Each wall is flat, endless, passes through zero and stands at right angles to its row. A trip goes straight from one point to another. List the walls that it crosses, first one first.

Walls:
(1): [1.77 0.75]
(2): [-1.37  2.11]
(3): [ 2.99 -3.00]
(4): [-4.91  2.19]
(5): [1.73 1.22]
(6): [ 1.62 -1.22]
Trips:
[3.33 2.33] to [-0.99  0.33] -> 3, 6, 4, 1, 5
[1.87 0.03] to [-0.35 -1.13] -> 5, 1
[4.24 0.66] to [-4.15  0.71] -> 2, 3, 6, 4, 1, 5
[-0.73  0.01] to [-3.57  1.74] -> none
[-1.53  1.24] to [-1.29 -2.46] -> 2, 3, 6

Walls:
(1): [ 1.04 -0.34  1.08 -0.03 -0.26  2.12]
(2): [ 1.40  2.35  3.44  2.05 -2.35 -0.27]
(3): [-3.26 -0.75  1.74 -1.24  0.31 -3.00]
(4): [-1.23  2.60  1.34  0.48  1.90 -0.15]
(5): [-4.57  1.04 -0.72  3.47  3.56 -3.39]
(6): [ 2.88 -2.17  2.67 -2.82  1.36  2.78]
(7): [-1.84  0.35  5.89  1.83 -0.72  0.74]
Trips:
[-0.90 -0.56  3.61 -0.45 -3.15  0.61] to [ 3.77  0.51  1.95  1.52 -1.55  3.34] -> 3
[ 1.81  0.70  0.48 -1.09  1.96  0.40] to [ 0.00  1.85  2.71  6.80  1.27 -0.40] -> 2, 7, 5, 6
[ 6.17 -2.50  1.31 -4.70  1.30 -0.81] to [ 2.26 -2.89  1.08  1.54  0.56 -1.37] -> 2, 7

Walls:
(1): [ 1.29  0.46 -3.41  1.42 -2.74 -2.32 -1.08  1.42 -4.73]
(2): [ 3.21 -1.39  1.85  0.77 -0.70  0.78  0.17 -0.05 -3.66]
(3): [-1.68  1.92 -1.26 -4.94 -4.45  1.85  0.85 -2.05  0.14]
(4): [-0.52 -1.75 -1.34  1.58 -2.78  2.02 -1.90 -1.02 -1.02]
(5): [ 2.55 -1.95  3.55  0.31 -0.69  5.50  0.00 -1.52  3.65]
(6): [ 0.68  1.07  0.10 -0.61  0.26 -0.21  0.06 -1.71  0.26]
(7): [ 2.63 -0.76  3.47  3.30  1.74  2.35 -3.88  0.62  0.98]
(8): [ 0.79  0.27  1.82  2.58  3.76  2.04 -3.07 -1.51 -1.65]
(9): [ 0.60  0.58 -3.12 -0.66  0.33 -1.81 -0.09 -0.05  5.11]
Trips:
[-1.85 -3.07 -1.18  0.82  1.89 -2.78 -0.21  0.61 -0.11] to [-2.69  0.78 -1.18 -1.55  2.51  0.44  2.00 -2.93  4.12] -> 1, 6, 3, 5
[-3.01 -0.61 -5.68  0.23 -1.44 -1.17 -2.28 -4.17  0.29] to [-0.43 -1.00  1.79  1.56 -0.62  6.23  0.63 -0.26 -1.43] -> 8, 5, 9, 6, 7, 2, 1
[ 0.43 -1.36 -2.42 -0.43  0.56  1.16  2.38  3.19  5.98] to [-1.07  4.00 -2.08 -1.55  0.62 -0.23 -1.73  3.47 -3.00] -> 3, 5, 1, 9
[-0.13  1.47  3.26 -2.30 -1.42 -2.10 -2.35  1.55  1.06] to [-2.83 -1.19 -4.39  4.10  0.74 -0.80 -0.49 -0.28  3.04] -> 6, 3, 4, 7, 1

Walls:
(1): [-2.77 -0.68  1.18 -2.32  1.51 -2.55 -1.00  0.97 -3.56 -0.94  0.89  1.37
 -1.33 -0.05]
(2): [-2.31 -1.99 -3.07  3.67  0.15  2.20 -2.09  3.26 -2.56 -0.48 -1.29 -1.58
  1.53  0.03]
(3): [-0.06 -2.21 -0.58  1.52 -1.95 -1.79  1.50 -0.75 -1.24 -2.56  0.98 -2.50
 -2.28  1.13]
(4): [ 1.21  1.77  2.53 -3.60 -5.56  0.14 -0.54 -1.92 -0.65  0.88 -3.64  1.03
 -3.69  2.04]
(5): [-0.83  2.13  0.13  0.27  2.53 -1.64  0.27 -4.32 -0.24  0.36 -0.16 -1.15
 -0.62  0.48]
(6): [-0.62 -2.04 -1.89 -0.99 -2.06 -3.76 -2.61 -0.40 -2.73  4.51 -0.90 -1.81
 -0.36 -0.54]
(7): [-1.34 -4.14 -0.01 -0.48  2.26  3.35 -3.48  1.40  1.69  0.85  1.39 -0.88
 -3.58 -4.18]
(8): [-0.34  2.25  3.13 -3.14  0.85 -0.88 -1.44  3.34 -0.42  1.17  2.64  0.56
 -0.33 -0.07]
(9): [ 0.28  2.80  0.03  0.33  0.25 -0.89  2.14 -0.64 -6.69  2.70  0.42 -1.44
  1.15  4.08]
(10): [ 2.22  1.40 -3.13  0.64 -1.71  1.47 -0.46  0.13  2.79  4.06 -4.84  0.86
 -0.66 -0.08]
(11): [-3.92 -2.23 -1.11 -2.15  2.02 -1.55 -0.19 -1.12 -2.73  4.20  1.58  3.13
  0.42  0.77]
Trips:
[-2.67  1.95 -1.06 -1.93 -3.31  0.14 -0.16 -2.58 -2.54 -0.38  1.67  1.93
 -1.89  4.10] to [-2.66 -3.36  5.21  0.70 -0.56  2.37 -1.56 -0.15  0.32 -1.36 -0.01  0.70
 -0.82  1.26] -> 6, 5, 7, 9, 2
[-0.17  1.26  2.83 -1.89  4.62 -0.65  1.58  1.91  1.69 -0.63 -2.30 -2.71
  2.18 -0.31] to [-0.08 -0.12  3.11 -0.17  0.39 -2.58 -1.77  0.59 -1.23 -0.78 -2.04 -3.31
  0.26 -1.77] -> 7, 6, 9, 3, 4, 2
[ 4.44  0.44 -1.33 -1.65  1.77 -0.74  1.75 -2.85  2.06  6.36  0.25 -2.38
  2.32 -2.55] to [-1.10 -1.04  2.31 -1.41  1.90 -2.97  0.80  1.98  0.71  1.41  0.85 -0.35
  3.36  1.18] -> 8, 10, 1, 5

Walls:
(1): [-2.01  1.12 -0.03  2.38  0.81 -2.52 -0.30  5.47 -0.05  0.80 -1.60  0.45
 -1.72  0.89  0.98  1.03  1.12 -0.27 -2.92  2.84 -1.27 -1.59 -2.27  0.83]
(2): [-0.38  0.01  3.53 -0.74  2.84  0.49  3.44  1.45  0.63  0.72 -0.67  3.77
 -1.13  2.86 -0.85 -0.36 -1.68  1.12  2.54  0.17 -1.53 -0.85  6.06 -0.32]
(3): [-0.87 -1.08  2.14 -0.31  3.36  0.38  3.20  3.18  5.48  2.26 -0.47 -2.18
  1.40  4.53  1.17  0.89  3.34 -0.48  1.33 -3.83  3.52 -0.59 -0.74 -1.69]
(4): [-0.97 -0.80  0.87  1.73 -5.01 -2.47  5.48  0.48  0.01 -0.18 -1.89 -1.80
  0.24 -1.93  3.60 -2.42  2.62  2.14  1.10  1.67  0.87 -1.62  4.12  1.28]
(5): [-0.05 -1.88 -0.24  1.35  0.17 -3.86  0.58  0.33 -0.77  0.42  1.78 -0.38
  2.54  1.50  0.85 -0.07 -0.15 -1.51 -0.43  1.81  0.29 -3.17  1.80 -1.38]
(6): [ 1.71 -0.34  1.27  2.16 -1.19 -1.06 -3.65 -3.44 -2.14 -2.09 -1.47 -0.77
 -2.69 -0.92  0.44 -2.47  0.20  2.58  0.46  0.59 -0.61  1.38  4.10  1.77]
Trips:
[-2.72  0.59  1.59  0.98  4.06 -1.51 -1.02  2.15 -2.28 -0.82  2.04  1.92
  0.34 -1.76  0.40 -1.19  3.21 -0.97  0.43 -1.53  1.41 -0.58 -3.53  0.06] to [-2.30  0.67  0.19  2.99 -0.27  0.11 -2.75  2.96  1.39 -0.74 -0.69  4.03
 -2.16  1.95  2.52 -3.50 -1.03 -2.39 -1.84 -0.66 -0.27  0.89 -1.38 -1.07] -> 5, 2
[-2.07 -3.04  1.14 -4.20 -0.71  0.62  1.93 -0.24 -0.72  0.07 -0.86 -0.41
 -0.63 -1.02 -0.95 -3.62  0.77  1.31  1.07 -4.32  0.38  2.00 -1.38  3.94] to [ 0.07  0.96 -0.03 -0.85 -0.65  0.76 -1.21  0.12  3.05  0.79  0.92 -1.90
 -0.75 -0.63  2.31 -0.22  0.30  1.19 -3.55  0.62 -1.50  1.74 -1.65 -3.68] -> 2, 6, 4, 1
[-1.27 -1.26 -2.68 -0.48  0.33 -1.34 -0.12 -1.94  0.29  3.13  0.43  1.16
  2.70 -0.69 -0.11  2.76  3.18  0.30  1.58 -2.95 -0.76 -0.38  0.01  1.63] to [ 1.89 -0.25  2.41 -2.21  1.17  0.00 -2.26  0.27  2.49  3.47 -6.47 -2.57
 -0.64  1.93  2.03 -2.48  0.17  1.40  1.39  1.02  4.60  0.85 -0.86 -0.20] -> 4, 5, 6, 2, 1
[ 2.16 -1.56  3.71 -3.11  0.18  2.92  1.39  1.98  0.90  0.21 -1.60 -2.50
 -0.71  1.47  1.52 -1.22  1.92 -0.93 -0.05  0.74 -3.69 -2.83 -5.26  0.53] to [-3.28  0.18  1.28  0.43  0.46  2.08 -2.57  0.06 -0.76  2.99  4.62  3.46
 -0.89  0.87  1.81 -2.72 -0.71 -1.30 -1.14  0.22 -5.44  0.88 -1.23  0.88] -> 2, 3

Walls:
(1): [ 1.82 -2.55 -0.70  0.36 -1.26  1.30  3.46  1.53 -3.00  0.40  3.22 -4.13
  1.26  2.18 -1.02 -0.77 -0.95 -1.42  1.54  0.13  0.38 -0.71  0.77 -1.54
  0.25  2.03  2.11  2.72  1.66 -4.04  0.62  0.52 -0.22  0.14  3.99  1.90
  1.74  0.98 -1.32  5.19 -0.23  1.28  3.26 -2.80  2.45  1.41  3.93  2.91]
(2): [ 3.64  1.19 -1.38 -3.28  1.41 -3.11 -2.52  1.09 -2.19  1.01  0.57  0.63
 -1.37  2.45 -0.85 -0.21 -2.06  2.41  2.43  3.46  0.55 -0.02 -3.00 -2.00
 -3.23 -1.78 -1.97 -1.18  3.80  0.35  2.75  1.46 -1.18 -5.19  2.91  2.24
 -3.44  0.96 -4.90  0.77 -1.46  0.08  1.97 -1.16 -0.31  2.24  0.40 -3.47]
(3): [ 2.44 -0.86  0.38 -0.08 -0.23 -0.13  0.98 -1.32 -0.06  3.52 -1.18 -1.61
 -0.88  0.38  2.19 -2.78 -0.69 -0.26 -0.38  0.66  1.90  2.12 -3.16  2.48
  2.70 -1.55  3.18  2.14 -1.10 -3.59  4.04 -2.89 -1.75 -1.37 -2.93 -1.70
  0.50  1.82  3.89 -0.03  2.89 -1.35  2.09 -1.12 -1.65  2.33 -0.28  2.39]
(4): [ 3.16  2.04  1.12  2.10 -1.53  4.43 -2.25  2.69  2.86 -2.31  4.14  1.41
  1.11 -1.18 -1.40  3.92 -1.11 -1.38  0.79 -1.05  1.14 -1.49  0.84 -0.33
 -1.12  0.46 -0.50  1.52 -2.99 -1.71  4.59  0.19  1.41 -1.97 -2.98  0.15
  0.44 -1.23  0.09 -0.64 -1.10  1.32  0.43 -0.67  0.80 -0.52 -1.33  0.25]
(5): [-3.77 -1.87  2.22 -1.72  0.19  1.32 -2.06  1.25 -4.03 -2.08 -1.69 -0.72
 -0.44  0.74  3.98  1.60  0.90  0.10 -0.08 -0.41 -2.72  3.37 -3.27 -0.10
  1.89  0.41 -0.11 -1.11  4.00  0.69  0.77 -1.11 -3.31  1.84 -3.49 -1.20
  1.96  0.18 -0.44  0.50 -1.85  0.49  0.07 -2.03  4.09 -1.74 -3.20 -1.53]
(6): [ 2.55  0.24 -2.42  4.02 -0.23 -2.10  1.34 -2.06 -0.38 -1.17  0.46  1.42
 -1.88 -1.42  1.85  1.03 -0.46 -1.30  1.13  2.94  1.76  0.38 -1.47  0.05
 -0.29 -4.60  1.52 -3.55  0.74 -2.94 -2.92  0.14  0.76  0.11 -2.59  0.53
 -1.75  0.46  3.63  3.21  0.01 -1.46  0.18  0.34 -0.19  3.40 -4.26 -1.03]
(7): [ 1.80 -2.61 -1.31 -1.44 -3.49  3.16  3.45 -1.00  0.20  1.41  0.62  0.55
  2.51 -2.47  2.20  0.07  3.28  1.35 -0.07 -0.35  1.04 -1.20  0.03 -3.46
  3.89  1.00 -2.17  1.99  0.24 -1.59  0.41  0.49 -0.89 -0.93  1.35  1.55
 -2.42 -2.84  0.17 -0.10 -0.87  1.39  2.34 -1.80 -4.13  1.12 -0.05 -0.91]
(8): [-2.29 -0.12 -0.08  1.95 -0.11  0.76  1.48 -0.03  1.21 -0.12 -1.88  0.83
  1.98  0.70  0.02 -2.23 -2.14  3.73 -3.04 -0.68 -5.21 -0.68 -0.86 -1.80
 -1.60  0.85  1.04  1.27  0.77 -2.34 -0.18  1.17 -3.65 -0.01 -2.82 -1.05
  0.58 -0.63 -1.99 -3.48 -2.35 -5.03 -3.02 -3.84 -3.49  1.45  0.77  2.62]
Trips:
[ 3.69  0.93 -1.03 -1.61 -1.43 -1.29  1.66 -0.12  3.39  0.77 -2.60  1.35
  0.89 -1.10  1.42 -1.42  0.76  3.44  2.64 -3.14  1.00  0.93  1.78 -4.00
  1.05  0.32 -2.11  1.19 -2.57  1.75  0.54  0.71  0.77  1.08 -3.56 -1.32
  0.12 -1.91 -3.21  2.12 -0.99  1.78  1.44  0.04  2.12  2.00  5.23 -1.05] to [-0.96  4.21 -2.72  2.19  0.63  1.27  2.36  1.40 -3.84 -0.25 -3.18  1.77
  2.23  0.13 -0.31 -0.63  2.61  1.18  1.97 -1.60  1.19 -2.97  4.89 -0.73
  1.61 -2.16 -1.24  1.93  0.41 -0.87 -3.93  2.12 -2.17 -1.60 -3.13 -3.11
 -0.32  0.67  1.90  1.07  0.34 -1.52  0.27 -2.27 -1.63  0.40 -2.01 -1.12] -> 8, 2, 1, 6, 4
[-2.05 -1.39 -2.74 -1.35  3.33 -0.19  1.46  0.61 -1.85  3.51 -3.69  1.92
  2.58  1.05  3.60  1.46  3.98  2.07 -2.08 -2.70  0.15 -1.78 -3.81  0.82
  4.84  2.16  1.00  2.70 -0.25 -4.17 -0.81  2.74 -2.26 -0.76  0.00  0.92
 -1.44  2.10 -1.20 -3.32 -1.04 -0.61  0.78  0.19  1.66  2.14  1.74  1.03] to [ 0.15 -1.80  0.95  0.20 -1.08 -0.46 -2.92  4.76 -5.21  2.01  0.20 -2.25
 -0.93 -0.33 -1.34 -0.13  0.55 -1.61 -1.17 -1.96  2.64 -1.23 -1.01  2.09
 -0.89 -0.80 -0.31 -1.08  0.48  1.92  0.59  0.07  1.78 -0.62  1.47  4.34
 -1.81 -0.15 -1.39  2.19 -2.36  3.98  0.33  4.07 -0.36 -0.36 -2.98  1.09] -> 2, 8, 3, 7, 4
[ 2.99 -1.04  8.70 -1.00 -1.15  3.49  1.66  2.03 -0.09  1.13 -1.81 -0.78
  1.36  0.57 -2.54  2.09 -0.02  0.41  4.66  0.48 -2.66  0.58  0.19 -3.23
  0.41  0.18 -1.61  0.12 -1.31 -2.87 -2.36 -2.66 -2.31 -0.45 -0.76  0.30
 -3.75 -2.95 -0.86  0.27  0.22 -2.27  0.20 -2.99 -2.76  0.18 -1.19  0.83] to [-1.41  1.90  0.49  0.04 -2.14 -2.74  1.21  1.19  1.71  2.30 -0.53  1.21
  0.75  2.25 -1.97 -0.11  4.56 -3.82 -1.82 -0.10  1.48  0.11  1.56 -2.99
 -1.75  3.62 -0.14  0.77  0.91 -1.74  1.62 -0.87  1.16  0.76 -2.01  2.95
 -1.71 -0.88  1.81  3.85  2.88  0.92 -0.62  0.94  4.23 -0.09  1.92  0.49] -> 2, 5, 8, 3, 7
[-3.96 -1.26 -0.79  1.74  0.04  0.41  1.39  0.10 -1.44  1.09 -3.82  1.55
 -3.40  0.72 -2.69  1.62 -0.13  0.78  1.22  1.74 -4.28  0.80  3.05  3.50
 -1.75 -0.99 -2.40 -0.19 -2.69  2.58 -2.08 -2.52  3.59 -3.33  1.27 -1.86
  1.27 -0.46  0.60  0.97 -6.58  0.96  0.19 -3.19 -3.56  0.10 -0.65  6.39] to [ 1.67  3.32 -0.15 -6.68  2.26 -4.44 -0.15  1.60 -0.13 -2.17 -1.64 -0.48
  1.84  0.16 -1.54  1.01  0.86 -4.00 -1.32 -1.78 -2.66  0.64 -5.98 -1.20
 -2.37  1.67  0.76 -0.83  0.95  4.23  2.17  2.57  0.77 -2.15  0.89 -1.38
 -4.72  0.19  0.56  3.10 -2.30 -3.43  1.12  0.22 -0.77 -1.21 -0.54  1.23] -> 2, 5, 8

Walls:
(1): [-1.63  2.95  0.00  1.38 -1.48 -0.22  1.20 -3.04 -1.34  1.26 -0.03  1.21
  0.20  0.98 -0.65  0.64 -2.83 -1.68  3.30 -0.08 -0.69 -2.36  0.18 -0.64
  2.91  3.26 -0.37  0.40 -1.63  1.02 -2.44  1.90  1.71 -0.61  1.99 -1.77
 -0.51 -1.90 -3.45 -0.83 -3.67  0.36  1.76 -1.39 -1.86  2.13 -2.40  1.61]
(2): [-0.53  2.22 -1.29  1.12  3.62  0.21 -1.09  0.26  1.02  1.03 -1.77 -0.45
 -2.22 -2.06 -1.32 -0.69  2.53  0.62  1.51  2.35  2.08 -0.04 -1.93  0.40
  0.91 -1.82 -1.00 -1.04 -1.29  2.23  2.98 -2.19 -3.73  5.26  2.65  3.67
  1.98 -0.47  0.08  2.01  3.76  1.48 -4.69  0.17 -1.54  4.78  2.66 -3.52]
(3): [-1.38  2.87  5.48  1.05 -3.48 -0.13  3.75 -2.48 -1.19 -1.09 -1.02  3.15
 -4.25 -1.64  0.22 -0.37 -2.93  0.37  0.82 -2.01  2.61  2.61  0.90  0.70
  4.22  2.49 -1.38 -0.09 -2.37  4.13  3.57  1.69  1.66 -0.96  1.61  0.93
 -2.41 -2.91 -0.66 -1.65 -6.88 -2.58  2.93 -0.30  0.30 -1.57 -0.47 -1.60]
(4): [-2.78 -1.30  0.24 -0.35  0.02  1.64  2.74  0.20  3.01  0.92 -1.39 -0.45
  0.56  1.88  0.07 -0.11  0.50 -1.06 -0.05  0.42  2.36  1.20 -2.62 -0.03
 -0.10  0.92 -2.61 -3.77  7.48  0.23 -3.35 -4.03  2.37  2.35 -0.17 -0.47
  0.56  0.19 -0.33  1.20 -2.51 -2.26 -2.74 -2.82 -3.33  1.35  8.67  1.09]
(5): [-0.11  0.60  3.08  0.94 -6.37 -1.57  1.15 -3.60 -2.15  2.41 -1.59  0.78
 -2.29  3.21  1.69  3.70 -1.37  0.86 -0.42 -1.12  0.55 -0.26 -4.50 -1.31
 -4.60 -0.02  0.84  2.99  1.27  2.05  0.81  1.38 -0.02  0.74 -0.14  0.56
 -0.32  0.15 -0.29 -1.18 -4.53  1.78 -1.51 -2.40  4.86 -0.63 -2.40  3.50]
(6): [ 0.21  1.49  0.77 -3.55 -0.94 -1.12 -3.06 -4.30 -3.53 -1.44  4.79 -0.16
  1.31 -0.46 -0.01  0.89 -3.62 -0.32  2.13  0.09 -0.43 -1.50  0.12 -0.97
 -0.25 -0.67 -5.48  3.29  1.29  0.75  0.28  0.35 -1.85  1.59  1.48 -3.30
  2.64  1.74  2.43 -0.71  1.52  0.61  0.61  1.77 -0.09  0.13  1.96  2.94]
(7): [ 1.54  1.46  1.18 -4.61  2.20 -0.46  1.05 -0.59 -0.93 -4.90 -2.15  1.54
  0.67  0.29  1.48 -0.62 -1.10  2.05  4.75  0.09 -0.64 -5.70  3.35 -0.98
  2.32 -3.17  0.61 -1.33  1.33 -0.40 -2.89  0.17 -1.16  2.89  4.90  2.52
 -0.20  2.49 -1.45  1.81 -1.21  3.28 -0.90  3.15  2.04 -1.97  1.28  1.39]
(8): [ 0.27 -1.90  0.80 -0.08 -0.61  0.13  0.70  0.93 -0.33  1.70 -0.12 -0.65
 -2.66 -2.87 -0.61 -2.59  1.49  0.83  3.41 -1.70  4.02  0.44 -0.16  0.54
  1.30  0.54 -1.03  2.82 -0.69  4.40 -0.60  3.50 -1.09  0.87  1.09 -2.94
 -0.87 -2.55 -0.06 -1.04 -1.29  0.21 -0.59  5.82  0.04 -0.40  2.30 -1.63]
(9): [ 0.98 -0.67  1.89 -0.18  0.06  0.42  2.93  0.62  1.11  0.75 -2.35 -3.30
  1.58  0.01  1.93 -0.50  3.15  0.05 -4.98  0.74  0.30 -1.43 -1.08 -2.77
 -0.73 -5.56  3.12  2.01  0.85  3.02  2.30  1.11 -0.27 -0.50 -3.70 -1.84
 -2.63 -1.50 -0.40  0.39  4.06 -4.27 -1.08  2.01  1.08  3.67  0.38 -2.55]
Trips:
[-1.49 -0.12 -0.29  1.50 -3.49  0.19  0.68  3.80 -0.24  1.00 -0.55 -1.29
 -1.53  4.59  1.24  1.32 -2.35 -4.41  1.07  2.77 -0.35 -1.70 -0.87 -0.97
  4.32 -0.72 -0.27 -1.08  4.39 -1.13  0.66  2.36  0.73  0.21  0.22  0.03
 -1.00 -3.11 -1.15 -1.09 -2.32  1.58 -0.05 -6.14  0.78 -0.63 -2.62 -0.14] to [ 0.29  0.44 -0.84  0.59 -3.38  0.83 -2.92  1.21  0.38  2.07  2.67  0.14
 -0.47  2.49  2.61  0.70  1.38 -3.35  0.66  0.34  2.43  0.42 -1.22  1.64
 -2.78 -0.68  2.90  1.92 -0.02  0.52  1.63  0.56  3.89  0.63  2.06  1.47
  0.77  1.83 -2.46  0.71 -3.45  1.66  0.14 -0.20 -0.14  2.66 -2.33 -2.03] -> 4
[-1.73 -1.12  2.88  0.08  1.76  0.93  5.24  3.39 -1.35  2.26  0.49  2.49
  2.17 -2.62  0.12 -1.86  1.20  1.85 -1.74 -1.37 -3.05  2.33 -1.95  2.41
  3.99 -0.53 -0.76 -1.33  1.03 -0.35  1.29  1.58  0.18  1.01 -1.52 -0.90
 -1.46 -2.49 -2.04 -0.50 -2.79 -2.24 -1.37  1.94  5.28  0.38  0.06  1.26] to [ 0.54 -0.73 -0.83  3.21 -1.99  2.54  3.22  2.72 -3.89  1.14 -0.44  1.81
  5.10 -0.72  0.79 -0.49 -0.41 -0.74 -1.81 -2.18 -0.15  0.95  0.99 -2.85
  2.92 -0.81  4.50 -0.25  1.99 -2.28 -2.98 -1.31 -2.39  2.60 -0.48 -1.21
  0.37  1.58 -0.83 -4.52  1.35  0.99 -1.09 -1.40 -0.47  1.72 -1.47 -1.42] -> 5, 1, 8, 3
[-5.44 -2.49  0.76 -1.49 -0.22 -1.35  0.59 -1.90  0.17 -0.45 -0.05 -0.35
  1.52  2.91 -0.25  0.35 -0.80 -0.16  2.33  0.60 -5.38 -1.89  0.31 -0.98
 -0.32  2.37 -2.08 -1.18 -1.13  3.72  0.62  2.50 -0.46  1.00  1.94  4.98
 -0.93 -0.08 -0.65  2.23  1.27  1.58 -0.41  0.15 -2.12  0.95 -0.95 -1.48] to [-2.08  1.42 -2.08  2.94  2.22 -0.74 -2.34 -3.68  1.42 -4.02 -0.52  0.77
  2.57  0.64 -1.22  0.47 -0.71 -2.23  2.24 -3.55 -1.38  1.34  1.13 -0.31
 -0.18 -1.54  1.21  0.25  1.26  3.48  0.91 -4.00  0.38  0.88  4.03  0.16
  1.79  0.85  2.74  0.76  1.06  0.28  3.77 -1.88  1.62  2.26 -0.95 -1.52] -> 5, 3
